Every row gives one point. Each copy is the shape, with its points in the same order, stretched, turned, moved and blurred by noise. Say if it was mirrored as well.
In the rows, zero is written as 128.

Shape, 7 rows:
[[184 123 143]
 [153  96 139]
 [138 159 178]
 [175 202  81]
 [ 71 110 142]
 [128 215 167]
 [129 114 158]]
Copy 1 (7 x 3):
[[166 178 107]
 [152 152  79]
 [117 204 125]
 [130 128 197]
 [ 79 143  80]
 [ 87 218 178]
 [130 177  90]]
Copy 1 is: mirrored
Copy 2, 7 rows:
[[157 105  84]
 [171 109 121]
 [ 96  89 123]
 [ 98 176  47]
 [126 138 194]
 [ 39 111 105]
 [136 101 144]]
Copy 2 is: mirrored
Copy 3, 7 rows:
[[120 158 171]
 [110 133 168]
 [185 135 167]
 [165 191  90]
 [149  57 147]
 [219 149 138]
 [132 112 170]]
Copy 3 is: mirrored

Shape, 11 rows:
[[138 166 106 168 164 121]
 [151 116 138 143 169  84]
 [146 168 167  48  65 175]
 [116  76  92 169 121  96]
 [150 106 123  95 158  92]
 [146 151 202  70 110 173]
 [120 114 176 122  99  97]
 [130  87 118 160 161 103]
 [147 182  51 139 183 193]
 [ 84  59 133 158 166  81]
 [178 128 104 167 161 162]]
Copy 1:
[[118 164 124 211 156 120]
 [154 155 156 156 141  84]
 [ 73  81 180  76 125 219]
 [139 104  86 188 121  65]
 [165 124 154 128 164 102]
 [118 121 188  76 110 206]
 [105 113 163 108 105 102]
 [173 143 116 183 130  87]
 [147 161  90 234 194 208]
 [180 150  88 140 110  55]
 [160 137 140 216 136 162]]
Copy 1 is: mirrored
Copy 2:
[[134 143 123 184 120 155]
 [126  77 158 192 154 119]
 [147  94 133  57  31 126]
 [121 109  90 199 139  53]
 [102  64 143 148 150 125]
 [177  81 174  58  80 127]
 [128  88 162 137  90  66]
 [128  94 120 185 163  84]
 [161 180  57 140 135 213]
 [114 104 156 173 197  51]
 [190 122  95 177 124 153]]
Copy 2 is: mirrored

Shape (11 x 8):
[[249  95 113 114 139 106 125 111]
 [140 145 139 101 120 101 157 130]
 [ 93 100 150 103 106 134 107 103]
 [191 189 121 197 106  91 114 136]
 [ 91  93 128  98 134  88 123  95]
 [105 171 130 112 137 104  95 168]
 [ 97 117 142 103  59 166 124 121]
 [153 141 155 112 143 142 115 105]
 [200 123 124 114  48 104 121 126]
 [117 132  92 114 130 223 127 106]
 [ 92  96 148 153 123 154 130 139]]
Copy 1 (11 x 8):
[[233 130 133 157 162 126 183 111]
 [139 129 164 115 123 102 147 119]
 [125 107 162 152 139 136  87 102]
 [140 150 122 187  96 121 222 119]
 [131  84 141 131 148  94  94  93]
 [111 143 137 161 108  86 120 161]
 [119 128 165 130 103 178  90 126]
 [138 156 168 163 163 129 136 113]
 [192 126 154 142  81 154 161 107]
 [110 179 121 124 178 198 103 127]
 [100  98 142 157 153 151 123 142]]
Copy 1 is: only turned
Copy 2, 11 rows:
[[244 101  79 175 152 169 184 117]
 [142 136 128 117 130 143 173 143]
 [138 126 150  98 108 139  85 119]
 [165 197 111 195 102 149 194  89]
 [120  98 173 113 141 107 121 143]
 [118 195 147 122 177 138 130 148]
 [132 138  95  89  78 152  68 135]
 [149 146 142 134 144 198 141 107]
 [225 146  53 134  97 133 148 105]
 [ 83 111  96 139 123 206  67 132]
 [124 136 155 151  87 147  95 161]]
Copy 2 is: only turned
Copy 3:
[[155 122  72  45 132  63  43 147]
 [115 122 116  88  97 115 140 136]
 [165 101 155 129 110 133 143 126]
 [ 77 150 120 110  70  71  43 109]
 [150 102 107 131 117 102 165 108]
 [ 98 154 124 152 107  97 145 154]
 [155  85 164 127  96 169 129 140]
 [149 146 150  86 126 106  99 130]
 [158  87 113  88  69 113  58 172]
 [160 149 118 133 154 207  87 112]
 [109  87 156 128 148 146 133 108]]
Copy 3 is: mirrored
Copy 4, 11 rows:
[[171  99 151 121 199 154 199 158]
 [150 144 126  94 121 140 138 119]
 [ 99 106 175  91 112 121  97 123]
 [124 190 130 182 162 103 205 117]
 [144 103 162  94 139 104  89  92]
 [123 169 110 117 128  77  97 153]
 [ 57 102 156  84  68 125 135 132]
 [106 137 145 109 164 160 129 141]
 [127 121 164  99 113 108 226 146]
 [ 37  67  96 113 131 162 119 137]
 [ 98 108 159 157  95 141  84 138]]
Copy 4 is: mirrored

Shape:
[[145 176 137 120 118 206 172 130 160]
 [182  99  85 189 100  86  93  92  74]
 [ 65 165 169 169  78  72  67 156 130]
 [166 172  97 120  90 101 154 127 153]
 [ 76 100 165  66  71 102 130 114  97]
 [125 171 167  99 170 197 170  88  95]
 [ 93 138  87 127  97  98 164 104  78]
 [ 95  90 120 197  86 120 188 105 128]
 [112 108 157  79  91  72 109 102 104]
 [117  56  66  93 172 190 194 150 175]
 [181 134 136  70 133  98 164 175 129]
 [145 133 166 100 150 106 133  99 132]
 [187  72 104 164 186  98 105  63 155]]
Copy 1:
[[135 129 182 132 172 128 173  72 181]
 [102 101 101  39  94 154 152 238  58]
 [ 26 142 173 137 104  77  64 106  85]
 [ 90 185 127 103 166 124 199 152 104]
 [133 175  87 152 132 125  81  49  85]
 [157 110  95 127 169 121 106  68 218]
 [ 87 180  82  86  99 133 140 124 137]
 [ 89 158 136  42  64  80 139 105  84]
 [142 181  89 139 152 117  78 108  61]
 [230 183 176 122 127 166 164 113 169]
 [161 132 115 189 150 145 188 129 125]
 [152 139 104 134 169  82 115 126 125]
 [179 129 138  47 156 104 134 222  67]]
Copy 1 is: mirrored
Copy 2 (13 x 9):
[[154 175  51 125 115  91  97 141  76]
 [143  79 219  84  74  87  95 132 171]
 [127 104 181 233 163 154 107 121 107]
 [156 165  97 119 137  60  88  85 128]
 [103 123 120 161  99 129 220 126 165]
 [212 137  73 113  89 121 164 189  96]
 [142 121 155  98 131  97 189 114 109]
 [120 148 168  78  79 149 167 101  99]
 [136 108 134 158  98 120 183 120 189]
 [ 94  95  51  45 123 137 166  94 112]
 [152 182  79 100 143 125 119 111 203]
 [192 119 100 132  93 133 139 126 170]
 [197  37 151  73  51 127  91 100 179]]
Copy 2 is: mirrored
Copy 3 (13 x 9):
[[121 164 176  89 118  91 142 116  70]
 [165 126 160 208 174 133 103 124 198]
 [148  47 124  96 192 160 110 167 125]
 [163 163 188 116 143 160  98 158 115]
 [175 110 121  43 109 114 122 148 172]
 [ 69 164 152  64 115  53 126 100 132]
 [132 112 193 103 123 125 126 150 188]
 [143 112 178 132 135 136 206 140 164]
 [170 128 116  67 133 145  97 144 178]
 [138 173 135 128   7 135 177 117 135]
 [158 200 128  94 115 138  90 201 139]
 [120 163 115  81 142 141 109 126 154]
 [125 174 109 183 130 182 121  73 185]]
Copy 3 is: only turned
